Rows are points. Each copy is the shape, with its points in the same order, stretched, turned, moved and blurred by noise. Say if it was mirrored as well.
(in the rows, 128 means zero)

Shape (6 x 2):
[[111 140]
 [169 165]
 [167 118]
 [ 71 103]
 [ 86  75]
 [147  41]]
Copy 1, 6 rows:
[[ 99 133]
 [155 166]
 [157 121]
 [ 67  92]
 [ 92  67]
 [151  41]]
Copy 1 is: only turned
Copy 2, 6 rows:
[[130 140]
 [ 85 164]
 [ 78 125]
 [168 101]
 [144  65]
 [ 74  45]]
Copy 2 is: mirrored

Shape, 6 rows:
[[139 129 130]
 [136 173 121]
 [126  58 231]
 [129 140 180]
 [138 132 119]
 [ 95 172  95]]
Copy 1 (6 x 3):
[[121 125 128]
 [130 160  99]
 [165  54 214]
 [168 119 142]
 [110 135 115]
 [117 130  58]]
Copy 1 is: mirrored
Copy 2:
[[150 135 118]
 [143 176  93]
 [172 104 249]
 [161 161 167]
 [150 141 110]
 [ 99 168  85]]
Copy 2 is: only turned

Shape:
[[174 132  93  58]
 [100  24 110  98]
 [165  81 109 177]
 [129 129 123 137]
 [179 152 151  58]
 [ 97 127 151 131]
 [172  86 127 132]
 [146  31 144  69]
 [ 85 150  96 147]
 [ 95  88 188  82]]
Copy 1, 10 rows:
[[168 167  50  97]
 [115 110 172  48]
 [180 133 178 149]
 [143 114 127 156]
 [180 108  32 110]
 [116  77 125 153]
 [179 121 134 115]
 [155  96 135  33]
 [108 133 129 184]
 [110  52 105  84]]
Copy 1 is: mirrored
Copy 2, 10 rows:
[[182 200 112 108]
 [142 133  72 228]
 [126  81  84 118]
 [104 143 128 115]
 [185 174 171 105]
 [ 81 139 145 138]
 [164 117 104 119]
 [196 135 111 202]
 [ 61 169 113 112]
 [122 140 180 196]]
Copy 2 is: mirrored
Copy 3:
[[ 65  79  57 164]
 [131  35 125  65]
 [183  83 108 167]
 [138 129 116 147]
 [ 47 101 107 195]
 [118 138 146 128]
 [139  66 111 170]
 [ 96   7 135 108]
 [149 175 103 114]
 [ 81  86 190 107]]
Copy 3 is: mirrored
Copy 4, 10 rows:
[[144 134  57  54]
 [ 87  18 117  62]
 [152  60  91 147]
 [121 122 105 121]
 [168 163 108  53]
 [103 129 143 115]
 [158  76 104 106]
 [133  35 132  37]
 [ 75 143  91 138]
 [108 106 184  61]]
Copy 4 is: only turned

Shape (11 x 6):
[[115  94  99 108 112  80]
 [115 101 115 102 206 115]
 [185 135 120 101 111 167]
 [120 119 108 119 114  88]
 [111 162 117 149 120 131]
 [121 157 135 149 113 186]
 [143 114  94 203 132  96]
 [116  87 139  98 117  90]
 [108 120 190 133 113 115]
 [134  93 119 247 143 213]
 [140 208 146 106 146  85]]
Copy 1:
[[176  86 163 122 161 147]
 [ 99  50 148  61 157  95]
 [139 125  72 121 112 126]
 [155 111 151 121 162 145]
 [ 99 147 124 133 160 161]
 [ 75 140 105 133 122 174]
 [117  95 152 200 168 135]
 [162 105 169 107 130 121]
 [122 147 177 116 105 123]
 [ 31  80 125 219  98 147]
 [114 193 121  86 178 102]]
Copy 1 is: mirrored
Copy 2:
[[152  78 125 105 103 100]
 [137 115  84 149 149  97]
 [162  82 109 144 110 206]
 [157  96 132 112 104 122]
 [127 133 132 121  89 157]
 [105 124 133 158  83 195]
 [172 135 128 158  45 116]
 [151  72 152 110 132 109]
 [126 113 196 132 126 140]
 [119 110 121 249  38 168]
 [168 170 134  97 149 152]]
Copy 2 is: only turned
